Each row of a before or after table is a point. One or more steps were done to the points. Then noise was added and the rows were shuffled. The steps act on columns, c1 being the first. Name the steps. A step turns or swaps two columns, mirrors them in a line or flattens them onto one, adds a multiple of one to another, or multiplies or shifts one. Angles are multiples of 10 degrees, from the lower column toward the higher: turns from -170 to 170, lines from 10 to 170 but not 90. Use the fewest steps. Two steps may share a column if one is a turn and the other turns, adds or multiplies; they go together, in the order done. Otherwise the lowest column goes first.
In the rows, 100 means zero.

Before (11 x 2)
115 182

126 132

133 176

100 102

100 104

59 97

98 92

57 78

159 136

76 70

70 90
After (11 x 2)
157 108

126 119

71 106

75 83

59 117

99 94

134 160

57 99

99 101

117 174

98 103
Steps: add -0.5 times c1 to c2

Before (11 x 8)
73 93 81 100 102 105 117 133

67 87 129 57 138 100 80 116

114 96 147 56 98 100 55 93

40 82 74 71 94 125 50 120

83 97 113 76 109 112 82 120

132 72 108 144 147 88 121 109

5 106 78 139 125 105 122 93

60 64 78 96 94 109 117 112

55 81 67 100 100 78 94 102

116 90 24 70 96 101 94 127

86 92 101 89 109 81 70 155
After (11 x 8)
111 96 23 71 104 99 91 155

58 79 77 94 86 106 117 116

74 95 83 104 94 106 115 131

91 94 104 89 129 85 94 161

21 105 76 136 108 107 157 54

56 84 66 101 115 78 111 107

89 98 114 78 119 112 102 145

82 94 129 61 141 103 129 158

150 79 108 144 97 88 138 62

35 83 75 73 154 126 90 148

117 97 146 53 134 98 73 135
Steps: turn c1 and c5 by -20 degrees; turn c5 and c7 by 60 degrees; multiply c2 by 0.7; add -1 times c4 to c8

Before (10 x 12)
109 96 118 82 96 97 124 102 148 91 71 101

96 97 122 119 86 93 87 125 126 124 99 104

107 123 95 89 113 107 127 124 104 86 118 98

102 104 114 134 133 89 105 142 127 115 116 113

101 85 77 101 82 90 104 139 105 117 67 116

106 76 78 126 108 138 89 120 92 79 118 87

106 86 132 97 92 105 138 103 115 101 104 100

109 83 81 98 115 126 103 100 90 129 98 113

59 131 124 130 99 131 144 107 131 119 71 69

60 87 75 132 88 96 93 135 145 98 99 99
After (10 x 12)
106 110 102 131 130 91 102 57 125 121 144 114

114 154 95 89 112 111 122 99 105 130 144 98

110 42 80 125 107 140 87 110 90 131 145 98

66 68 71 132 87 97 91 89 144 129 138 96

91 60 64 99 78 90 104 74 108 119 8 114

51 179 119 131 98 133 144 75 128 99 61 79

98 94 108 122 85 93 87 61 123 105 103 102

101 91 120 82 95 98 126 94 149 109 10 100

107 56 76 99 116 126 105 87 87 83 86 117

110 64 127 96 93 106 137 83 115 104 104 102
Steps: turn c1 and c11 by -20 degrees; multiply c11 by 3; multiply c2 by 2.5; turn c8 and c10 by 130 degrees; turn c3 and c8 by -20 degrees; add 0.3 times c6 to c12

Before (13 x 24)
80 128 67 80 105 78 96 96 54 90 132 90 89 127 81 114 77 145 135 87 94 94
 108 79

126 84 116 97 107 104 97 83 88 129 111 144 122 110 100 104 74 111 115 92
 74 105 67 126

118 97 126 92 99 89 79 90 99 115 87 108 108 108 113 99 102 114 99 95 88
 76 67 141

91 93 107 121 96 89 81 96 99 138 89 135 124 116 106 130 75 106 97 95 66
 105 56 145

94 101 85 93 88 84 116 118 51 119 119 85 82 113 79 111 78 115 151 106
 111 84 121 96

107 108 100 89 93 98 77 106 65 118 105 79 102 98 105 85 118 55 87 96 83
 89 94 83

100 123 92 92 115 105 95 118 70 114 104 120 67 128 79 125 69 128 140 83
 91 90 115 100

102 131 73 89 122 81 112 85 69 111 102 79 74 101 72 119 75 117 148 103
 92 95 102 87

102 110 89 98 92 125 103 105 89 124 93 66 103 89 97 68 130 92 95 108 103
 119 114 92

125 93 114 115 84 112 85 93 107 134 99 101 133 109 85 115 89 98 105 65
 79 92 73 131

94 125 94 79 78 113 109 102 88 113 115 50 90 118 124 84 93 65 108 103 97
 106 116 78

99 112 77 81 59 109 97 93 98 120 106 75 84 76 114 96 115 87 105 103 91
 97 114 59

93 129 97 67 79 115 91 105 86 115 111 68 117 76 101 92 97 74 92 116 87
 93 129 90
After (13 x 24)
125 123 94 92 95 120 95 118 60 112 104 93 67 128 79 127 70 114 52 113 91
 89 84 98

93 110 86 98 77 62 89 105 74 122 95 82 104 89 95 67 129 93 112 83 103
 118 88 94

122 85 115 96 140 144 123 85 106 129 112 87 123 110 99 101 75 85 81 107
 74 105 125 127

119 96 126 92 117 110 142 90 137 113 84 110 108 107 114 99 100 92 100
 104 90 76 112 142

74 128 95 69 38 68 88 104 85 116 112 91 115 77 99 93 96 92 113 88 87 90
 69 90

67 123 92 79 68 46 83 99 79 113 118 95 93 118 123 87 93 88 94 97 99 105
 93 75

64 108 101 88 78 80 122 106 65 119 106 102 101 98 104 82 118 70 115 102
 83 88 88 82

109 101 83 95 80 86 73 122 27 120 118 117 84 113 78 109 78 113 52 81 112
 84 94 98

112 92 115 114 98 100 129 92 128 132 100 87 135 107 87 112 89 79 82 135
 79 94 108 131

102 94 108 123 128 139 145 96 110 139 88 106 126 119 108 129 74 111 101
 113 66 105 121 143

90 112 78 80 39 72 94 94 63 119 108 96 84 75 116 94 114 95 101 90 90 98
 86 58

131 127 67 80 91 96 99 95 6 90 134 126 87 128 80 113 80 141 59 109 90 97
 93 78

115 131 73 86 132 84 91 86 32 112 101 123 74 99 72 121 74 107 54 86 90
 93 109 87
Steps: turn c1 and c18 by -60 degrees; add 1.5 times c3 to c9; turn c7 and c23 by 140 degrees; add 1.5 times c23 to c5; turn c6 and c12 by -100 degrees; add 0.3 times c17 to c20; turn c19 and c20 by -160 degrees
